Every row gives one point. The points of each table are mixes of a few directions, plus a little noise. How many directions does each table use, and how many do they share? Where both have some left over, give the other angles between the two spaces (their principal angles), to ten degrees, smallest first.

First (4 x 3):
[[ 2.5  0.3  1.6]
 [-6.7 -0.7 -4.3]
 [-3.0 -0.3 -1.9]
 [ 7.1  0.8  4.6]]
Second (4 x 3):
[[ 0.1 -0.3  0.2]
 [ 1.6 -3.7  2.6]
 [ 1.7 -4.0  2.7]
 [-3.5  8.1 -5.5]]
Directions: first 1, second 1, shared 0; angles 60

First (9 x 6):
[[ -3.1   2.8  -3.0   2.9   7.1  -1.2]
 [ -0.7   0.6  -0.7   0.6   1.5  -0.3]
 [  3.0  -2.6   2.9  -2.8  -6.7   1.2]
 [ -1.0   0.9  -1.0   1.0   2.4  -0.4]
 [  1.5  -1.2   1.4  -1.4  -3.3   0.6]
 [ -6.1   5.1  -5.7   5.5  13.4  -2.4]
 [  0.7  -0.6   0.7  -0.6  -1.7   0.3]
 [  4.7  -4.1   4.5  -4.4 -10.6   1.9]
 [  0.9  -0.8   0.9  -0.9  -2.0   0.4]]
Second (7 x 6):
[[ 0.4 -3.0 -3.5 -1.1  0.5 -2.4]
 [-0.1  3.9 -3.7 -0.7 -5.3  6.9]
 [ 0.6 -1.1 -4.7 -0.4 -2.1  0.3]
 [-2.1  5.0  2.4  4.3  4.0  1.2]
 [ 2.2  0.5  1.9  0.7 -5.9  2.3]
 [-3.1  0.0  8.7 -2.0 10.5 -3.8]
 [ 2.4 -5.4 -1.0 -0.7 -1.7 -4.5]]
Directions: first 1, second 4, shared 1

First (9 x 9):
[[-4.9  3.8 -8.8  1.1  8.6  6.7  1.3 -2.0 -4.0]
 [ 2.2  3.8 -5.0  5.3  2.5  3.9 11.6  2.0 -1.3]
 [-1.5  0.5  6.4 -0.2 -1.6 -4.2 -1.7  1.5  2.7]
 [ 6.2 -5.3 -5.5  0.2 -4.2 -2.7  3.1  3.2 -1.1]
 [-1.8 -1.9 -0.7 -0.1  2.1 -1.3 -1.2  2.5 -0.4]
 [-3.3  0.5  5.4 -2.1  1.3  1.9 -5.9 -3.0  0.8]
 [ 1.2 -2.2  5.6  0.4 -0.2  2.1  0.2  0.7  1.0]
 [ 3.4 -2.2  2.1 -1.0 -5.7 -5.1 -0.9  1.1  1.7]
 [-1.5  3.0  0.6 -3.5 -2.9 -1.3 -6.5 -6.0  0.6]]
Second (8 x 9):
[[-1.6  1.0  0.2 -0.2 -3.2  2.3 -0.2  2.6 -1.2]
 [ 7.2 -3.1 -0.8  0.6 12.9 -8.0  0.3 -9.3  4.7]
 [ 2.8  0.3  0.0  0.0  3.2 -1.6 -0.5 -1.2  1.2]
 [ 0.4  2.8  0.6 -0.4 -2.9  2.9 -1.3  4.4 -1.2]
 [-6.5 -1.2 -0.1  0.2 -6.8  3.0  1.5  1.9 -2.5]
 [-3.5  0.1  0.0  0.0 -4.5  2.3  0.5  2.2 -1.6]
 [ 6.9 -0.1 -0.2  0.0  8.9 -4.6 -1.0 -4.2  3.3]
 [-5.7  0.1  0.1  0.0 -7.3  3.8  0.8  3.4 -2.7]]
Directions: first 5, second 2, shared 0; angles 80, 90

First (11 x 14):
[[  1.8   0.7   0.9  -0.8  -0.3  -0.8  -0.4   0.4   2.3  -1.6  -0.1   1.2
    0.7  -0.5]
 [  0.3   0.1   0.1  -0.1  -0.1  -0.1  -0.1   0.1   0.4  -0.3   0.0   0.2
    0.1  -0.1]
 [ -2.3  -0.8  -1.2   1.0   0.4   0.9   0.4  -0.5  -2.8   2.1   0.1  -1.5
   -0.8   0.6]
 [ -3.3  -1.2  -1.7   1.5   0.6   1.4   0.7  -0.8  -4.2   3.0   0.2  -2.2
   -1.2   0.9]
 [ 11.7   4.3   5.8  -5.3  -2.2  -4.7  -2.3   2.8  14.5 -10.6  -0.6   7.6
    4.2  -3.2]
 [ -9.8  -3.6  -4.9   4.5   1.8   4.0   1.9  -2.3 -12.2   8.9   0.5  -6.3
   -3.6   2.7]
 [ -1.8  -0.6  -0.9   0.8   0.3   0.7   0.4  -0.4  -2.2   1.6   0.1  -1.1
   -0.7   0.5]
 [  7.3   2.7   3.7  -3.3  -1.4  -3.0  -1.4   1.7   9.1  -6.6  -0.4   4.7
    2.7  -2.0]
 [  6.2   2.3   3.1  -2.8  -1.2  -2.5  -1.2   1.5   7.7  -5.6  -0.3   4.0
    2.3  -1.7]
 [ -8.1  -3.0  -4.1   3.7   1.5   3.3   1.6  -1.9 -10.1   7.4   0.4  -5.3
   -3.0   2.2]
 [ -2.0  -0.7  -1.0   0.9   0.4   0.8   0.4  -0.5  -2.5   1.8   0.1  -1.3
   -0.7   0.6]]
Second (10 x 14):
[[-1.2 -1.8 -2.5  8.2 -4.8 -4.2  4.6  6.6 -4.0 -6.7  1.1  7.9  0.5 -2.1]
 [ 0.9 -4.1 -0.2 -2.1  2.4 -3.8 -1.3  0.6  3.0  5.1  0.4 -1.7  0.9  0.7]
 [-0.8  4.3  4.2 -2.3 -2.2 10.0  2.4 -5.2 -2.2 -4.1 -3.2 -0.4 -5.8  0.3]
 [ 0.0 -4.4  3.0  0.0 -3.7  2.4  5.6  0.7 -1.1 -2.2 -2.6  2.7 -5.1 -0.4]
 [ 0.3 -1.1 -0.1 -3.4 11.1 -1.3 -2.0 -3.4  4.3  8.2 -0.7  0.7  1.2  1.5]
 [-1.1  3.0 -1.0 -2.9  6.3 -1.8 -7.2 -3.6  3.8  6.1  1.7 -3.4 -0.7  1.5]
 [ 2.3  0.6 -1.4  3.7 -8.1  1.4  5.3  4.9 -5.5 -8.4  0.2  0.3  7.6 -2.2]
 [ 0.2  0.2 -1.8  0.7  1.6 -2.8 -1.7  1.1  0.6  1.3  1.3 -0.3  2.9 -0.1]
 [-0.5  2.2  1.8  0.6 -3.1  5.1  2.7 -1.3 -2.6 -4.5 -1.6  1.4 -2.8 -0.5]
 [-0.1  1.2 -2.1 -2.6  0.6 -4.9 -8.5 -0.5  3.6  5.2  3.5 -7.1  1.3  1.1]]
Directions: first 1, second 5, shared 0; angles 80

First (8 x 20):
[[ 4.4  2.4 -4.0  2.6  0.9  3.6 -2.4  0.3 -1.6 -2.0  1.5  2.4 -1.9  1.3
   0.6 -2.8  4.3 -3.1 -2.0  1.0]
 [-5.6 -1.5  1.6 -0.8  5.2 -5.2  7.6  5.1  4.8 -3.2 -0.1 -5.3 -0.6 -1.8
  -1.6  4.1 -3.4  3.2 11.7  2.6]
 [ 3.4 -0.6 -4.0 -4.0  0.0  4.2 -6.4 -5.6 -6.7 -8.5  1.7  2.5 -4.5 -1.5
  -0.5 -5.8  3.7 -3.9 -2.1  2.2]
 [ 1.9  1.4  1.4  3.4 -3.4  1.2 -0.3  0.4  1.2  7.7 -0.4  1.7  3.6  1.7
   1.9  0.8  0.1  0.4 -6.1 -2.5]
 [-1.0 -2.8 -0.8 -8.4 -2.0  0.2 -8.4 -8.8 -6.8 -7.2 -1.5  1.4 -4.4 -1.6
  -2.8 -3.3 -0.6 -1.9 -3.8 -1.5]
 [-3.3 -3.7  8.8 -1.7 -4.7 -1.5  6.5 -0.2  2.2  8.8  0.4 -2.3  8.0 -3.7
   2.9  2.6 -5.1  6.2  0.2  0.8]
 [ 0.5  2.5 -2.4  3.4  1.2 -1.0 -1.2  2.3  1.9  1.6 -1.2  0.8 -1.0  3.1
  -1.0  1.4  0.8 -1.4 -1.7 -2.5]
 [-0.4  2.4 -0.8  5.4  3.0 -1.7  4.9  6.2  5.0  2.8  0.1 -1.5  1.0  2.0
   0.3  3.1  0.2  0.7  3.8 -0.1]]
Second (11 x 20):
[[  4.2   3.7  -4.8   4.7   0.5   2.2  -3.8   1.4  -0.4   0.7  -0.3   2.9
   -2.0   4.2   0.1  -1.1   4.2  -3.8  -4.7  -2.4]
 [ -3.0  -5.6   0.5  -3.7   1.1  -4.4   5.1   3.7  -2.0  -7.7  -0.5  -5.7
   -2.7   0.6   1.2   2.1   1.5   0.3  10.0   0.1]
 [ -0.2  -0.3   3.0  -0.8  -3.2   0.8  -0.9  -2.6   0.0   5.0  -0.3   1.2
    3.1  -1.2   0.5  -0.1  -2.1   1.7  -4.6  -0.9]
 [ -3.6  -0.8  11.0  -4.6  -6.6   1.8  -0.7  -9.2   2.2  13.4   0.4   2.9
   10.0  -8.0  -0.3  -0.4 -10.2   7.5  -9.3   1.7]
 [  5.2   4.8  -6.5   5.9   1.4   2.7  -4.6   2.2  -0.3   0.0  -0.2   3.4
   -3.1   5.1  -0.1  -1.4   5.4  -4.9  -4.9  -2.4]
 [ -5.2  -8.7   4.5  -6.8  -1.5  -5.7   7.0   2.2  -2.6  -6.2  -0.9  -7.2
   -0.3  -1.3   2.1   3.0  -1.0   2.9  10.6   0.1]
 [  0.9   5.7  -2.4   2.8   4.9   2.8  -2.1  -1.3   3.7   0.5   1.7   3.3
   -0.7  -2.4  -3.2  -1.9  -1.9  -0.3  -0.8   4.0]
 [ -1.2   3.1  -2.3   0.7   6.4   0.5   1.0   0.6   3.1  -4.2   1.8   0.1
   -2.3  -3.0  -3.1  -0.9  -1.8   0.2   5.5   5.1]
 [  0.8   3.1  -2.3   2.0   3.2   1.3  -1.1   0.1   1.7  -0.9   0.8   1.5
   -1.3  -0.6  -1.6  -1.0  -0.1  -0.8   0.3   1.9]
 [  2.3  -1.4  -3.1   1.6  -1.5  -0.9  -0.5   3.3  -2.9  -2.6  -1.3  -1.1
   -2.6   5.2   2.1   0.7   5.3  -3.3  -0.1  -4.0]
 [ -0.2  -3.5   2.5  -1.7  -4.7  -1.2   0.5  -0.2  -2.5   2.1  -1.3  -1.3
    1.7   1.6   2.4   1.2   0.7   0.6  -2.1  -3.3]]
Directions: first 4, second 3, shared 2; angles 80

First (9 x 32):
[[ -1.6  -0.3   7.4   3.7   2.8   1.3   4.3   3.3  -4.3  -7.1  -5.7   0.6
    6.9  -2.8   4.3   2.7   2.1  -1.1  -4.5   1.1  -1.9   0.0  -4.4   0.7
   -3.7   4.7  -1.9   2.5  -1.9  -4.1  -0.8   4.1]
 [ -1.2  -0.2   5.5   2.7   2.1   1.0   3.2   2.5  -3.2  -5.2  -4.2   0.5
    5.1  -2.1   3.2   2.0   1.5  -0.8  -3.3   0.8  -1.4   0.0  -3.2   0.5
   -2.8   3.5  -1.4   1.9  -1.4  -3.0  -0.6   3.0]
 [  0.9   0.1  -4.1  -2.0  -1.6  -0.7  -2.4  -1.9   2.4   3.9   3.2  -0.3
   -3.8   1.6  -2.4  -1.5  -1.2   0.6   2.5  -0.6   1.0   0.0   2.4  -0.4
    2.1  -2.6   1.1  -1.4   1.1   2.3   0.5  -2.3]
 [ -1.4  -0.2   6.4   3.2   2.4   1.1   3.7   2.9  -3.7  -6.1  -4.9   0.5
    6.0  -2.4   3.7   2.3   1.8  -0.9  -3.8   0.9  -1.6   0.0  -3.8   0.6
   -3.2   4.1  -1.7   2.2  -1.6  -3.5  -0.7   3.5]
 [  2.4   0.4 -11.0  -5.4  -4.2  -2.0  -6.3  -5.0   6.3  10.4   8.4  -0.9
  -10.2   4.1  -6.4  -4.0  -3.0   1.6   6.6  -1.6   2.8   0.0   6.5  -1.0
    5.5  -7.0   2.9  -3.8   2.8   6.0   1.2  -6.0]
 [  2.3   0.4 -10.4  -5.1  -4.0  -1.8  -6.0  -4.7   6.0   9.8   7.9  -0.9
   -9.6   3.9  -6.0  -3.7  -2.9   1.5   6.2  -1.5   2.6   0.0   6.1  -0.9
    5.2  -6.6   2.7  -3.5   2.7   5.7   1.1  -5.7]
 [ -1.7  -0.3   7.8   3.8   3.0   1.4   4.5   3.5  -4.5  -7.4  -5.9   0.6
    7.2  -2.9   4.5   2.8   2.1  -1.1  -4.7   1.1  -2.0   0.0  -4.6   0.7
   -3.9   4.9  -2.0   2.7  -2.0  -4.2  -0.9   4.2]
 [ -1.0  -0.2   4.6   2.3   1.8   0.8   2.7   2.1  -2.7  -4.4  -3.6   0.4
    4.3  -1.8   2.7   1.7   1.3  -0.6  -2.8   0.7  -1.2   0.0  -2.8   0.4
   -2.3   2.9  -1.2   1.6  -1.2  -2.5  -0.5   2.6]
 [  1.4   0.2  -6.3  -3.1  -2.4  -1.1  -3.6  -2.8   3.6   5.9   4.8  -0.5
   -5.8   2.4  -3.6  -2.3  -1.7   0.9   3.7  -0.9   1.6   0.0   3.7  -0.6
    3.2  -4.0   1.6  -2.1   1.6   3.4   0.7  -3.4]]
Second (8 x 32):
[[ -0.9  -1.8  -0.3  -0.1   0.6   0.6  -0.7  -0.8   0.4   3.7   1.5  -1.7
   -0.3   0.9  -0.6   0.3   0.9  -0.9   0.2  -0.6   1.6   0.3   1.9  -0.9
    2.8   0.0  -1.5   0.1   0.9  -0.1   0.4  -1.3]
 [  4.3   8.5   0.9   0.4  -2.7  -2.7   2.5   3.4  -1.7 -19.5  -6.2   8.7
    1.9  -3.8   3.4  -1.1  -3.8   4.2  -1.1   3.1  -7.9  -1.7  -9.5   3.5
  -13.0   0.3   8.1  -0.7  -4.4   0.6  -1.7   5.9]
 [  0.8   1.4   0.0   0.1  -0.5  -0.5   0.5   0.5  -0.3  -3.4  -0.9   1.5
    0.3  -0.6   0.5  -0.1  -0.6   0.7  -0.2   0.6  -1.2  -0.3  -1.5   0.5
   -2.2   0.1   1.3   0.0  -0.7   0.2  -0.4   1.1]
 [ -0.5  -1.3  -0.1  -0.1   0.5   0.5  -0.4  -0.5   0.2   2.5   0.6  -1.2
   -0.3   0.5  -0.4   0.2   0.4  -0.5   0.0  -0.2   1.1   0.2   1.4  -0.4
    1.6  -0.1  -1.0   0.0   0.5   0.0   0.1  -0.8]
 [ -1.4  -2.6  -0.2  -0.2   0.9   0.9  -0.9  -1.1   0.7   5.9   2.0  -2.6
   -0.6   1.1  -1.0   0.4   1.0  -1.2   0.4  -0.9   2.5   0.5   2.8  -1.2
    4.0   0.1  -2.5   0.3   1.5  -0.2   0.5  -1.8]
 [ -2.4  -4.8  -0.6  -0.3   1.6   1.4  -1.5  -2.0   1.0  10.8   3.5  -4.9
   -1.0   2.0  -2.0   0.7   2.1  -2.4   0.5  -1.7   4.6   0.8   5.3  -1.9
    7.3   0.0  -4.3   0.3   2.5  -0.3   1.0  -3.2]
 [ -3.8  -7.4  -0.9  -0.4   2.2   2.3  -2.2  -2.9   1.3  16.2   5.2  -7.3
   -1.6   3.2  -3.1   1.0   3.1  -3.6   0.7  -2.4   6.6   1.3   7.8  -2.9
   10.9  -0.2  -6.6   0.5   4.0  -0.5   1.4  -4.9]
 [  3.7   7.3   0.9   0.4  -2.3  -2.3   2.3   3.0  -1.3 -16.7  -5.4   7.3
    1.6  -3.3   3.1  -1.1  -3.3   3.6  -0.8   2.6  -6.9  -1.5  -8.2   3.0
  -11.3   0.2   6.9  -0.7  -3.9   0.5  -1.4   5.0]]
Directions: first 1, second 1, shared 0; angles 60
